Each row of a before or after table is a point. One or more steps were done to the points. Then noise was added and the rows were shuffled. The steps act on columns, c1 being the first. What was done? A step turns or swaps two columns, mirrors them in a line or flattens them onto one, adds a multiple of one to another, or multiplies or shifts one. Angles are multiples of 10 degrees, from the lower column toward the higher: turns from -170 to 170, lines from 10 to 170 but not 90. Use the fewest steps. Two steps may share a column if one is a turn and the other turns, adds or multiplies; they go together, in the order done. Otherwise the lowest column goes first.
(in the rows, 128 means zero)

Before (14 x 3):
[[ 85 169 116]
 [105 146 122]
 [109  95 120]
 [122 116 135]
 [ 98 139 131]
 [107 163 111]
 [115 118 115]
 [120 148 136]
 [ 89 134 118]
 [105 129 156]
 [ 68 130 110]
 [157 125 122]
 [ 98 118 153]
 [129 142 127]]
After (14 x 3):
[[ 91  58 120]
 [186  85 121]
 [ 48  92 117]
 [ 83 106 123]
 [115  77 132]
 [103  79 116]
 [ 41 128 113]
 [  5  88 111]
 [ 66 101 132]
 [ 68  78 153]
 [110 111 136]
 [ 83  88 155]
 [131 102 125]
 [ 87 122 111]]
Steps: multiply c1 by 2; shift c2 by -40

Before (11 x 4):
[[ 70 138 116 139]
 [ 59 156 160 113]
 [134  59 156 130]
 [114  58 139 160]
 [ 85 127 129 138]
 [102 121 209 129]
 [128  78 148 143]
 [138  83 106 119]
 [ 74 165 114 155]
 [ 76 154 132 145]
 [123 146 184 123]]
After (11 x 4):
[[135  92 162 111]
 [ 99 176 165 135]
 [121 174 136 118]
 [ 79 105  79 157]
 [ 83  94 114 142]
 [ 60 111  86 101]
 [114  84 183 185]
 [ 71  84  61 171]
 [ 75  70  85 142]
 [126 119 179 148]
 [135 120 202 134]]
Steps: add 1 times c1 to c3; turn c2 and c3 by -60 degrees; multiply c4 by 1.6

Before (11 x 6):
[[123 153 130 173 113 148]
 [127 125  84 178 120 185]
 [127 114  58  47 159  98]
 [147 114 111  74 156 128]
 [196  76  76 148 102 145]
 [127  98 161 132 101 187]
 [189 116 121 135 106 136]
 [174  92 100 106 121 127]
 [ 96 143 121 193  62 153]
 [189  56 137 133 132 102]
 [150  91 132 127 139 112]]
After (11 x 6):
[[ 48 114  61 152 228 108]
 [189 123  83 141 163 166]
 [112  92 134 108 139 135]
 [127  77  76  93 152 187]
 [119 117 120  94 110 181]
 [210 144 120 130  69 117]
 [101  56 136  75 123 159]
 [173 151 132 120 109 138]
 [156  97 158 168  67 165]
 [ 95  92 101 113 148 164]
 [ 73 114 114 144 172 140]]
Steps: turn c1 and c6 by 50 degrees; turn c1 and c4 by -120 degrees; add -1 times c3 to c5

Before (14 x 8):
[[139  86 183 136 140 202  78 142]
 [107 138 142  93 156 112 157 113]
 [119 116 122 155 114 160 100 169]
 [126 164 113 147 116 162  66 199]
 [147 121  48 107  96  37 126  88]
 [167 125 133  83 136 144 152 157]
 [183 182  82  72  76  91 107  93]
 [140 139   7  77  95  87 129  93]
 [137 113 146 158 139 190 156 133]
 [102 125 140 112 126 177 138 136]
 [144 142 100  89  52  81 166 107]
 [103 157 146 150 133 162 100 143]
 [105  77 107 117 135  89 147 145]
 [149 174 115 181 144 141 103 162]]
After (14 x 8):
[[134 138 156 112 139 107  30 224]
 [100  94  76 161  93 110 188 101]
 [ 99 115  67 173 118  16 130  84]
 [ 58 129  83 167 124  89  94  81]
 [146 125 176 152 124 130 144 138]
 [117 119 212 117 115 171  48 143]
 [101 107  25 141 109  66 124  77]
 [135 144 112 168 150 147 174 110]
 [126 154 139  72 165 110  87 170]
 [128 127 194  94 129 134 174 135]
 [149 114 159 106 117 115  85 180]
 [145 109  87 146 106 111 160 147]
 [ 80 131 143 157 131 133 166 164]
 [160 141 163 117 145 141  83 146]]
Steps: turn c1 and c4 by -160 degrees; flatten c2 and c5 onto the line at 50 degrees; mirror c3 and c6 in the line at 40 degrees; multiply c7 by 1.6; multiply c8 by 1.3
